Each point is reached from the start by the listed moves, each made 0, 1 or 2 times, or once backwards (-1), plus a little noise. Say if it took an odd or an even number of moves. Then give how often each move was made.
In the rows, 128 means zero.

Moves:
(1): | 124 | 132 | 136 |
(2): | 116 | 132 | 120 |
(3): |  98 | 116 | 119 |
Start: | 124 | 136 | 134 |
Points:
|  99 | 143 | 119 | -> even (0, 2, 0)
|  52 | 116 | 108 | -> odd (0, 1, 2)
| 121 | 164 | 143 | -> odd (2, 2, -1)
| 104 | 148 | 142 | -> odd (2, 1, 0)
|  43 | 116 |  93 | -> odd (-1, 2, 2)

Moves:
(1): | 133 | 133 | 114 | 129 | 116 | 131 | 119 | 138 | 120 | 123 | 128 | 122 |
(2): | 117 | 138 | 110 | 139 | 105 | 142 | 130 | 117 | 140 | 131 | 135 | 124 |
(3): | 148 | 142 | 138 | 124 | 137 | 141 | 128 | 132 | 124 | 131 | 111 | 147 |
(4): | 124 | 124 | 142 | 135 | 127 | 125 | 122 | 131 | 120 | 126 | 132 | 136 |
(5): | 117 | 132 | 125 | 128 | 136 | 136 | 125 | 134 | 139 | 125 | 123 | 129 |
(6): | 128 | 112 | 118 | 124 | 140 | 146 | 135 | 125 | 138 | 114 | 122 | 121 |
(7): | 112 | 129 | 128 | 133 | 132 | 123 | 144 | 127 | 114 | 120 | 132 | 115 |
(8): | 120 | 122 | 125 | 111 | 113 | 142 | 134 | 130 | 136 | 126 | 116 | 132 |
(9): | 132 | 130 | 122 | 127 | 120 | 130 | 132 | 135 | 142 | 122 | 132 | 132 |
(10): | 135 | 126 | 127 | 116 | 137 | 140 | 131 | 126 | 130 | 130 | 132 | 143 |
(11): | 139 | 153 | 142 | 123 | 107 | 136 | 116 | 136 | 140 | 139 | 145 | 119 |
Start: | 101 | 138 | 125 | 131 | 129 | 127 | 137 | 139 | 128 | 128 | 132 | 134 |
Points:
|  92 | 142 |  89 | 147 | 142 | 205 | 183 | 130 | 108 |  85 | 117 | 184 | -> even (1, 2, 2, 2, 0, 1, 2, 0, 1, 2, -1)
| 164 | 187 |  96 |  62 | 132 | 249 | 110 | 178 | 183 | 127 |  82 | 182 | -> odd (2, 0, 2, -1, 2, 1, -1, 1, 0, 2, 1)
|  60 | 158 |  84 | 161 |  97 | 167 | 153 | 123 | 128 | 109 | 206 |  94 | -> even (1, 2, -1, 1, 0, 1, 2, -1, 0, 2, 1)
|  78 | 145 |  69 | 120 |  37 | 199 | 160 | 133 | 177 | 104 | 192 | 122 | -> even (1, 2, -1, 1, -1, 1, 1, 1, 2, 2, 1)

Moves:
(1): | 141 | 134 | 134 | 127 | 142 | 125 | 134 | 137 | 131 | 127 | 129 | 128 | 127 | 125 | 128 | 127 | 130 | 117 | 129 | 135 | 131 | 124 | 129 | 130 | 123 | 123 | 125 |
(2): | 128 | 131 | 126 | 132 | 123 | 133 | 128 | 127 | 127 | 129 | 119 | 128 | 122 | 136 | 131 | 122 | 135 | 124 | 129 | 130 | 129 | 139 | 129 | 136 | 129 | 131 | 131 |
(3): | 126 | 133 | 136 | 131 | 123 | 131 | 140 | 125 | 134 | 136 | 130 | 117 | 136 | 130 | 133 | 128 | 129 | 129 | 132 | 125 | 120 | 130 | 120 | 136 | 130 | 133 | 134 |
(4): | 139 | 121 | 129 | 127 | 122 | 127 | 132 | 139 | 121 | 126 | 117 | 131 | 123 | 116 | 125 | 118 | 125 | 125 | 124 | 126 | 140 | 128 | 129 | 128 | 132 | 127 | 127 |
(5): | 130 | 111 | 132 | 129 | 133 | 135 | 123 | 127 | 127 | 127 | 124 | 128 | 123 | 133 | 133 | 131 | 120 | 132 | 129 | 124 | 134 | 133 | 134 | 132 | 135 | 140 | 139 |
(6): | 124 | 135 | 125 | 138 | 128 | 137 | 134 | 131 | 132 | 130 | 126 | 114 | 132 | 129 | 127 | 139 | 132 | 126 | 128 | 132 | 119 | 123 | 144 | 125 | 130 | 122 | 124 |
(7): | 122 | 130 | 121 | 127 | 126 | 124 | 141 | 132 | 136 | 129 | 131 | 130 | 120 | 131 | 130 | 123 | 119 | 124 | 134 | 126 | 129 | 124 | 133 | 134 | 130 | 133 | 132 |
(8): | 118 | 129 | 126 | 124 | 116 | 127 | 124 | 138 | 134 | 129 | 117 | 132 | 137 | 123 | 127 | 126 | 147 | 145 | 119 | 123 | 117 | 129 | 118 | 139 | 122 | 136 | 126 |
(9): | 123 | 119 | 138 | 132 | 125 | 126 | 126 | 139 | 141 | 124 | 123 | 131 | 127 | 119 | 121 | 132 | 134 | 125 | 139 | 131 | 133 | 122 | 126 | 129 | 123 | 115 | 125 |
(10): | 128 | 124 | 136 | 118 | 128 | 128 | 120 | 131 | 136 | 128 | 134 | 123 | 129 | 118 | 131 | 128 | 124 | 128 | 136 | 135 | 126 | 130 | 132 | 132 | 136 | 128 | 121 |
(11): | 129 | 128 | 134 | 130 | 132 | 131 | 126 | 125 | 130 | 124 | 139 | 128 | 126 | 121 | 126 | 121 | 125 | 134 | 125 | 128 | 129 | 128 | 128 | 129 | 132 | 133 | 127 |
(12): | 136 | 124 | 131 | 132 | 127 | 125 | 134 | 124 | 124 | 123 | 135 | 132 | 124 | 127 | 129 | 137 | 134 | 134 | 130 | 130 | 129 | 135 | 136 | 124 | 126 | 129 | 132 |
(13): | 133 | 123 | 127 | 146 | 132 | 121 | 125 | 122 | 134 | 131 | 136 | 133 | 132 | 131 | 127 | 115 | 130 | 138 | 133 | 130 | 128 | 131 | 121 | 127 | 126 | 136 | 125 |
(14): | 127 | 126 | 136 | 128 | 119 | 133 | 130 | 135 | 134 | 128 | 141 | 125 | 137 | 137 | 132 | 119 | 124 | 128 | 132 | 130 | 113 | 123 | 128 | 128 | 131 | 137 | 132 |
(15): | 115 | 128 | 120 | 129 | 125 | 125 | 116 | 133 | 130 | 122 | 130 | 124 | 129 | 120 | 141 | 133 | 119 | 128 | 126 | 134 | 129 | 128 | 134 | 128 | 122 | 122 | 130 |
(16): | 134 | 117 | 132 | 136 | 132 | 125 | 121 | 127 | 125 | 125 | 124 | 116 | 117 | 133 | 120 | 137 | 125 | 132 | 124 | 140 | 118 | 138 | 136 | 133 | 130 | 115 | 136 |
(17): | 134 | 132 | 130 | 131 | 120 | 125 | 136 | 129 | 126 | 122 | 137 | 139 | 130 | 132 | 129 | 140 | 133 | 138 | 124 | 140 | 135 | 119 | 123 | 133 | 135 | 130 | 130 |
(18): | 129 | 123 | 129 | 122 | 125 | 130 | 116 | 124 | 138 | 117 | 129 | 125 | 126 | 132 | 132 | 133 | 118 | 133 | 129 | 121 | 134 | 137 | 128 | 125 | 129 | 132 | 122 |
(19): | 135 | 126 | 127 | 127 | 129 | 130 | 128 | 121 | 121 | 116 | 131 | 129 | 130 | 124 | 133 | 133 | 125 | 138 | 136 | 134 | 122 | 122 | 125 | 127 | 128 | 132 | 126 |
(20): | 124 | 125 | 131 | 130 | 133 | 126 | 127 | 118 | 125 | 129 | 123 | 130 | 137 | 125 | 124 | 116 | 117 | 125 | 124 | 134 | 129 | 132 | 130 | 119 | 120 | 130 | 124 |
(21): | 118 | 119 | 123 | 129 | 129 | 130 | 133 | 130 | 125 | 125 | 134 | 129 | 126 | 130 | 125 | 137 | 121 | 118 | 126 | 124 | 129 | 138 | 123 | 122 | 136 | 131 | 126 |
(22): | 136 | 120 | 132 | 126 | 130 | 129 | 126 | 116 | 132 | 130 | 130 | 126 | 132 | 130 | 128 | 119 | 140 | 126 | 122 | 130 | 122 | 124 | 124 | 130 | 125 | 124 | 125 |
(23): | 126 | 127 | 132 | 124 | 134 | 117 | 137 | 135 | 128 | 119 | 129 | 124 | 131 | 138 | 126 | 116 | 136 | 126 | 131 | 120 | 143 | 128 | 125 | 137 | 132 | 125 | 124 |
(24): | 130 | 123 | 128 | 121 | 123 | 134 | 126 | 128 | 129 | 133 | 141 | 120 | 137 | 130 | 114 | 132 | 125 | 121 | 129 | 127 | 127 | 131 | 127 | 138 | 125 | 120 | 129 |
Start: | 133 | 137 | 124 | 128 | 135 | 133 | 127 | 132 | 112 | 130 | 122 | 125 | 126 | 141 | 130 | 129 | 121 | 137 | 123 | 124 | 131 | 137 | 130 | 126 | 125 | 129 | 126 |
Points:
| 176 | 100 | 163 | 158 | 115 | 112 | 176 | 153 |  71 |  95 | 113 | 124 | 118 | 172 | 109 | 158 | 157 | 200 | 143 | 134 | 153 | 132 |  83 | 183 | 172 | 127 | 174 | -> odd (-1, 0, 2, 1, 1, -1, -1, 0, 1, -1, 0, 0, 0, 0, -1, 2, 2, -1, 2, -1, 0, -1, 2, 0)
| 227 | 100 | 171 | 112 | 145 | 107 | 153 | 156 |  73 | 121 | 120 | 140 | 105 | 143 | 119 | 138 | 165 | 125 |  95 | 152 | 188 | 104 | 134 | 149 | 146 |  79 | 157 | -> odd (1, -1, 0, 2, 1, -1, -1, -1, 0, 0, -1, 1, -1, 0, 0, 1, 2, -1, -1, -1, -1, 2, 1, 0)
| 141 |  71 | 170 | 182 | 173 |  94 | 185 | 157 | 150 |  79 | 140 | 141 | 142 | 111 | 104 | 144 | 189 | 206 | 149 | 179 | 132 | 112 | 120 | 154 | 155 | 137 |  90 | -> odd (1, -1, 0, 0, 1, 2, 1, 2, 2, 2, 1, 1, 2, -1, -1, 1, 2, -1, 2, 1, 2, 1, 2, -1)
| 122 | 134 | 118 | 137 | 135 | 141 | 136 |  95 | 151 |  69 | 180 | 174 | 123 | 129 | 129 | 148 |  74 | 141 | 148 | 152 | 149 |  90 | 105 |  94 | 121 | 138 |  89 | -> odd (0, 0, -1, -1, -1, 0, 2, -1, 2, -1, 2, -1, 0, 0, 0, -1, 2, 2, 2, 1, 1, 1, -1, 0)
| 113 | 110 | 113 | 142 | 110 | 110 | 150 | 177 | 149 |  95 | 169 | 113 | 115 | 245 |  66 | 170 | 124 | 118 | 134 | 117 | 158 | 172 | 106 | 175 | 156 |  94 | 127 | -> odd (0, 1, -1, -1, -1, 0, 1, 0, 1, -1, -1, -1, 1, 1, -1, 2, 2, 2, -1, -1, 2, -1, 2, 2)
| 158 | 134 | 148 | 145 | 148 | 111 | 249 | 161 | 118 | 105 | 203 | 118 | 176 | 170 | 130 | 131 | 100 |  95 | 161 | 139 | 167 | 110 | 114 | 134 | 153 | 145 | 116 | -> odd (2, -1, 2, 1, 0, 1, 1, -1, 0, 0, -1, 1, 1, 1, 0, -1, 2, 0, 1, 1, 2, 0, 2, 1)
| 121 |  62 | 145 | 130 | 113 | 145 |  88 | 180 | 130 | 115 |  86 |  36 | 146 | 148 | 173 | 105 | 140 | 169 | 120 | 126 |  85 | 186 | 131 | 208 | 164 | 144 | 146 | -> odd (0, 1, 2, 2, 2, 1, -1, 2, -1, 2, -1, -1, 1, 1, 2, 2, -1, 0, 1, -1, 1, 1, 2, 0)
|  87 | 126 | 141 | 197 | 119 | 141 | 127 | 133 | 144 | 154 | 123 | 107 | 186 | 102 |  93 | 134 | 152 | 170 |  99 | 181 |  56 | 146 | 101 | 123 | 116 | 125 |  93 | -> odd (0, 0, 1, 0, -1, 2, -1, 2, 1, 1, 1, -1, 2, 0, 0, 1, 1, -1, 0, 2, 2, 0, -1, 0)

Moves:
(1): | 129 | 130 | 123 | 121 | 117 | 144 | 113 | 111 | 116 | 136 | 126 | 124 | 130 | 128 | 127 | 125 | 131 | 121 | 137 | 136 | 123 | 136 | 126 | 136 | 135 |
(2): | 128 | 136 | 122 | 140 | 140 | 126 | 127 | 128 | 129 | 126 | 119 | 133 | 141 | 143 | 134 | 118 | 116 | 132 | 123 | 125 | 122 | 108 | 131 | 127 | 123 |
(3): | 116 | 118 | 130 | 123 | 122 | 128 | 122 | 132 | 128 | 122 | 124 | 134 | 123 | 137 | 135 | 141 | 137 | 121 | 137 | 129 | 130 | 113 | 124 | 135 | 140 |
(4): | 142 | 114 | 127 | 131 | 128 | 131 | 118 | 118 | 120 | 129 | 117 | 129 | 130 | 123 | 127 | 137 | 156 | 134 | 124 | 128 | 127 | 127 | 137 | 132 | 124 |
(5): | 129 | 132 | 118 | 123 | 123 | 132 | 124 | 134 | 132 | 125 | 132 | 135 | 128 | 127 | 123 | 132 | 139 | 133 | 134 | 123 | 131 | 130 | 129 | 123 | 126 |
(6): | 132 | 137 | 129 | 128 | 120 | 122 | 135 | 126 | 133 | 134 | 129 | 127 | 117 | 123 | 125 | 141 | 140 | 130 | 120 | 136 | 135 | 131 | 137 | 117 | 126 |
(7): | 127 | 125 | 133 | 131 | 125 | 124 | 129 | 131 | 127 | 132 | 131 | 116 | 121 | 135 | 136 | 126 | 127 | 125 | 130 | 125 | 129 | 140 | 134 | 129 | 127 |
(8): | 122 | 124 | 130 | 123 | 132 | 122 | 120 | 124 | 131 | 126 | 130 | 127 | 125 | 126 | 126 | 123 | 129 | 118 | 125 | 139 | 120 | 118 | 133 | 129 | 130 |
(9): | 133 | 131 | 122 | 123 | 130 | 117 | 119 | 123 | 125 | 129 | 134 | 114 | 140 | 132 | 130 | 128 | 116 | 124 | 128 | 120 | 123 | 121 | 120 | 137 | 131 |
(10): | 125 | 131 | 126 | 123 | 132 | 131 | 128 | 132 | 137 | 123 | 128 | 134 | 122 | 125 | 122 | 135 | 130 | 122 | 132 | 136 | 135 | 117 | 128 | 132 | 121 |
(11): | 138 | 123 | 123 | 130 | 127 | 131 | 132 | 132 | 129 | 133 | 131 | 129 | 134 | 125 | 139 | 126 | 126 | 130 | 118 | 121 | 119 | 132 | 130 | 135 | 121 |
(12): | 121 | 141 | 122 | 129 | 141 | 125 | 116 | 127 | 137 | 120 | 135 | 130 | 141 | 117 | 133 | 128 | 122 | 140 | 135 | 141 | 134 | 119 | 139 | 112 | 137 |
(13): | 130 | 131 | 139 | 125 | 122 | 129 | 110 | 127 | 115 | 132 | 130 | 142 | 129 | 136 | 133 | 115 | 127 | 120 | 130 | 123 | 131 | 138 | 125 | 118 | 126 |
(14): | 122 | 133 | 135 | 123 | 126 | 127 | 116 | 118 | 135 | 126 | 130 | 132 | 134 | 129 | 120 | 125 | 130 | 129 | 140 | 133 | 131 | 125 | 136 | 123 | 133 |
(15): | 135 | 126 | 115 | 130 | 132 | 136 | 124 | 120 | 124 | 142 | 137 | 129 | 142 | 131 | 131 | 126 | 143 | 126 | 127 | 123 | 116 | 126 | 117 | 124 | 122 |
(16): | 120 | 133 | 120 | 115 | 134 | 129 | 130 | 125 | 134 | 129 | 136 | 126 | 120 | 123 | 126 | 137 | 120 | 120 | 125 | 120 | 122 | 127 | 126 | 134 | 127 |
(17): | 125 | 136 | 135 | 116 | 131 | 116 | 121 | 116 | 132 | 138 | 130 | 134 | 115 | 120 | 135 | 117 | 124 | 126 | 136 | 136 | 122 | 134 | 147 | 119 | 128 |
(18): | 139 | 123 | 128 | 135 | 129 | 127 | 131 | 122 | 124 | 128 | 128 | 124 | 131 | 141 | 136 | 125 | 128 | 137 | 125 | 122 | 126 | 137 | 135 | 137 | 138 |
(19): | 132 | 120 | 134 | 130 | 114 | 134 | 123 | 132 | 139 | 126 | 108 | 145 | 121 | 125 | 134 | 129 | 130 | 112 | 132 | 123 | 133 | 133 | 117 | 121 | 122 |
(20): | 119 | 129 | 136 | 141 | 134 | 121 | 134 | 128 | 136 | 131 | 122 | 121 | 130 | 123 | 127 | 123 | 127 | 135 | 114 | 139 | 129 | 129 | 120 | 142 | 126 |
(21): | 130 | 128 | 117 | 137 | 116 | 132 | 131 | 127 | 118 | 123 | 141 | 140 | 125 | 122 | 128 | 133 | 138 | 127 | 127 | 122 | 133 | 140 | 128 | 122 | 118 |
(22): | 118 | 130 | 130 | 128 | 131 | 113 | 124 | 134 | 123 | 126 | 133 | 132 | 146 | 125 | 120 | 127 | 129 | 124 | 125 | 135 | 131 | 134 | 124 | 129 | 127 |
(23): | 124 | 123 | 131 | 129 | 130 | 123 | 119 | 132 | 124 | 131 | 132 | 122 | 129 | 133 | 121 | 132 | 125 | 134 | 131 | 131 | 119 | 129 | 124 | 133 | 133 |
(24): | 127 | 108 | 125 | 110 | 120 | 138 | 117 | 106 | 116 | 141 | 118 | 124 | 133 | 132 | 114 | 124 | 130 | 120 | 121 | 137 | 125 | 124 | 115 | 130 | 118 |
Start: | 124 | 130 | 126 | 131 | 130 | 129 | 135 | 125 | 126 | 125 | 117 | 128 | 127 | 130 | 117 | 136 | 122 | 120 | 138 | 132 | 128 | 126 | 117 | 133 | 143 |
Points:
| 119 | 109 | 125 |  43 | 105 | 110 |  63 |  97 | 104 | 177 | 117 | 157 | 154 | 168 |  58 | 133 | 119 |  59 | 150 | 152 | 105 | 123 |  60 | 134 | 120 | -> odd (0, 0, 0, -1, 1, 1, -1, 0, 1, 2, 0, -1, 1, 0, 1, 0, 1, 1, 1, -1, -1, 2, 2, 2)
| 129 |  76 |  69 | 133 | 161 | 133 | 160 |  97 | 140 | 158 |  91 |  73 | 174 | 215 | 102 | 174 | 139 | 164 |  64 | 110 |  71 |  22 |  60 | 236 | 144 | -> even (-1, 2, 2, 0, 2, 1, -1, 0, 1, 0, 1, -1, -1, 0, 1, 1, -1, 2, -1, 2, -1, -1, 1, 2)
|  70 | 129 | 192 | 119 |  98 |  75 |  55 | 190 | 148 | 113 | 105 | 159 | 107 | 103 | 130 | 144 | 126 |  63 | 151 | 185 | 140 | 162 | 103 | 119 | 171 | -> even (1, -1, 1, 0, 1, 1, 1, 2, 0, 0, 1, 1, 2, -1, -1, 0, 0, -1, 2, 1, -1, 2, 2, -1)
| 162 | 132 | 101 |  78 |  86 | 157 | 114 |  53 | 135 | 209 | 117 | 105 |  81 | 146 | 207 | 122 | 121 |  97 | 137 | 128 |  91 | 182 | 162 | 125 | 169 | -> odd (2, 0, 1, -1, 1, 2, 2, 0, 0, -1, 2, 1, 0, -1, 1, 1, 2, 2, 1, 0, -1, -1, -1, 1)
| 156 | 117 |  98 | 120 |  57 | 161 |  55 |  87 |  97 | 164 | 101 | 249 |  79 | 119 | 217 | 143 | 229 |  53 | 144 | 108 | 116 | 158 | 187 |  36 |  92 | -> even (1, 2, 2, 2, 1, 2, 2, 1, -1, -1, 2, 1, 2, -1, 1, 1, 2, -1, 2, -1, 2, 0, -1, 0)
|  89 | 125 |  71 | 135 | 160 |  80 | 101 | 112 | 170 | 130 | 119 | 119 | 195 | 121 |  83 | 183 |  98 |  62 |  74 | 175 |  90 |  43 |  56 | 166 |  96 | -> odd (0, 2, 0, 0, -1, 2, 0, 2, 2, 2, 1, 1, -1, 0, 1, 2, -1, 0, 2, 1, 1, 2, 2, 1)

Moves:
(1): | 140 | 134 | 129 | 131 | 134 | 121 | 124 | 138 | 134 | 125 | 127 | 131 | 128 | 128 | 125 | 124 | 122 | 132 | 134 | 128 | 122 | 125 | 132 | 133 | 140 | 119 | 131 |
(2): | 134 | 128 | 119 | 134 | 134 | 126 | 126 | 134 | 131 | 124 | 125 | 127 | 125 | 126 | 124 | 128 | 132 | 133 | 139 | 130 | 114 | 119 | 121 | 130 | 136 | 123 | 119 |
(3): | 128 | 133 | 134 | 127 | 125 | 118 | 130 | 130 | 123 | 133 | 122 | 121 | 138 | 128 | 128 | 139 | 126 | 131 | 128 | 122 | 129 | 119 | 124 | 136 | 125 | 124 | 125 |
(4): | 133 | 126 | 133 | 131 | 131 | 128 | 121 | 131 | 128 | 125 | 129 | 120 | 120 | 133 | 146 | 142 | 122 | 130 | 125 | 128 | 120 | 121 | 126 | 117 | 140 | 119 | 129 |
(5): | 115 | 125 | 133 | 126 | 125 | 129 | 123 | 122 | 132 | 129 | 129 | 123 | 126 | 129 | 129 | 132 | 123 | 129 | 123 | 131 | 140 | 136 | 132 | 123 | 123 | 131 | 133 |
(6): | 133 | 127 | 132 | 127 | 134 | 134 | 131 | 121 | 130 | 121 | 132 | 125 | 123 | 131 | 129 | 123 | 132 | 123 | 133 | 136 | 127 | 130 | 126 | 128 | 132 | 128 | 130 |
(7): | 129 | 129 | 118 | 127 | 134 | 120 | 129 | 122 | 128 | 136 | 129 | 126 | 131 | 133 | 127 | 106 | 132 | 129 | 131 | 118 | 125 | 125 | 128 | 126 | 136 | 130 | 124 |
(8): | 120 | 128 | 131 | 121 | 130 | 128 | 137 | 124 | 127 | 131 | 140 | 134 | 116 | 124 | 138 | 138 | 117 | 130 | 137 | 138 | 127 | 115 | 122 | 125 | 121 | 134 | 135 |
(9): | 139 | 145 | 137 | 127 | 133 | 121 | 129 | 128 | 135 | 136 | 132 | 123 | 127 | 122 | 125 | 142 | 122 | 133 | 119 | 128 | 125 | 120 | 133 | 133 | 134 | 129 | 124 |
(10): | 132 | 126 | 116 | 128 | 117 | 130 | 123 | 133 | 134 | 129 | 123 | 125 | 144 | 124 | 129 | 128 | 127 | 127 | 124 | 123 | 121 | 121 | 131 | 124 | 124 | 130 | 132 |
(11): | 127 | 133 | 119 | 127 | 134 | 121 | 118 | 122 | 129 | 128 | 134 | 135 | 132 | 128 | 132 | 127 | 123 | 117 | 129 | 130 | 126 | 123 | 123 | 125 | 122 | 125 | 122 |
(12): | 125 | 122 | 118 | 133 | 119 | 125 | 131 | 124 | 128 | 130 | 128 | 125 | 126 | 129 | 129 | 120 | 133 | 122 | 121 | 128 | 133 | 125 | 128 | 122 | 127 | 127 | 124 |
(13): | 143 | 118 | 125 | 125 | 126 | 135 | 128 | 137 | 132 | 119 | 126 | 125 | 132 | 121 | 137 | 121 | 134 | 139 | 122 | 117 | 125 | 119 | 132 | 126 | 137 | 125 | 118 |
(14): | 131 | 136 | 132 | 125 | 122 | 119 | 132 | 126 | 116 | 125 | 115 | 125 | 126 | 123 | 130 | 132 | 129 | 136 | 132 | 126 | 120 | 113 | 127 | 139 | 130 | 122 | 125 |
(15): | 121 | 138 | 121 | 129 | 127 | 118 | 144 | 124 | 118 | 129 | 133 | 129 | 132 | 129 | 136 | 118 | 114 | 142 | 133 | 126 | 133 | 110 | 124 | 119 | 122 | 132 | 121 |
(16): | 131 | 126 | 124 | 117 | 138 | 129 | 126 | 130 | 131 | 125 | 129 | 129 | 127 | 121 | 129 | 133 | 119 | 123 | 127 | 132 | 126 | 125 | 125 | 123 | 118 | 128 | 124 |
(17): | 126 | 118 | 132 | 123 | 126 | 147 | 138 | 135 | 138 | 121 | 133 | 126 | 141 | 125 | 132 | 130 | 115 | 134 | 124 | 120 | 123 | 122 | 144 | 120 | 130 | 139 | 128 |
(18): | 125 | 120 | 132 | 136 | 124 | 130 | 116 | 129 | 137 | 127 | 130 | 132 | 139 | 127 | 120 | 131 | 119 | 132 | 115 | 120 | 119 | 140 | 137 | 129 | 125 | 125 | 141 |
(19): | 128 | 128 | 132 | 127 | 126 | 132 | 131 | 126 | 125 | 126 | 132 | 122 | 119 | 126 | 136 | 126 | 127 | 133 | 131 | 120 | 131 | 126 | 129 | 127 | 128 | 130 | 127 |
(20): | 119 | 133 | 130 | 128 | 129 | 132 | 132 | 128 | 126 | 127 | 129 | 138 | 120 | 129 | 125 | 133 | 123 | 135 | 134 | 126 | 131 | 122 | 116 | 126 | 129 | 120 | 136 |
(21): | 124 | 129 | 123 | 115 | 131 | 128 | 143 | 132 | 134 | 118 | 128 | 126 | 128 | 129 | 144 | 113 | 122 | 138 | 120 | 114 | 137 | 119 | 127 | 132 | 118 | 143 | 113 |
(22): | 123 | 133 | 131 | 131 | 126 | 130 | 125 | 126 | 132 | 131 | 125 | 140 | 125 | 128 | 123 | 135 | 124 | 130 | 130 | 130 | 127 | 123 | 124 | 131 | 114 | 123 | 134 |
(23): | 151 | 126 | 143 | 141 | 130 | 128 | 113 | 123 | 127 | 117 | 123 | 126 | 115 | 127 | 130 | 134 | 118 | 135 | 126 | 127 | 124 | 124 | 122 | 131 | 139 | 128 | 126 |
(24): | 132 | 123 | 126 | 128 | 137 | 132 | 125 | 126 | 129 | 122 | 124 | 129 | 130 | 121 | 135 | 129 | 121 | 125 | 127 | 128 | 126 | 128 | 125 | 130 | 126 | 125 | 128 |
Start: | 117 | 123 | 119 | 130 | 121 | 128 | 144 | 130 | 135 | 124 | 124 | 125 | 141 | 144 | 120 | 126 | 132 | 122 | 123 | 125 | 127 | 130 | 138 | 125 | 133 | 126 | 131 |
Points:
|  54 | 150 |  60 |  77 | 135 |  97 | 249 | 103 | 129 | 130 | 145 | 105 | 188 | 159 | 148 |  47 |  86 | 154 | 137 |  87 | 168 |  38 | 117 |  94 |  93 | 200 |  53 | -> even (-1, 1, 2, -1, 1, 1, 2, 0, 0, 0, 1, 1, -1, 0, 2, 1, 2, -1, -1, 1, 2, -1, 0, -1)
| 159 | 139 | 117 | 164 | 120 | 108 |  83 | 106 | 168 | 117 | 122 | 102 | 130 | 153 | 126 | 175 | 134 |  73 |  86 | 121 | 105 | 118 | 107 | 135 |  91 | 106 | 103 | -> even (-1, 1, 2, 1, -1, 2, -1, -1, 1, 1, 2, 2, -1, -1, -1, 1, -1, 1, 2, -1, 1, 2, 1, -1)
|  61 | 132 |  43 |  76 | 200 |  98 | 174 |  68 | 128 | 141 | 178 | 171 | 126 | 160 | 159 |  60 | 107 |  57 | 166 | 172 | 139 | 107 |  77 |  96 |  45 | 153 | 104 | -> even (-1, 0, 0, 0, -1, 2, 2, 2, -1, -1, 2, 0, -1, -1, 1, 2, -1, 0, -1, -1, 1, 1, -1, 1)
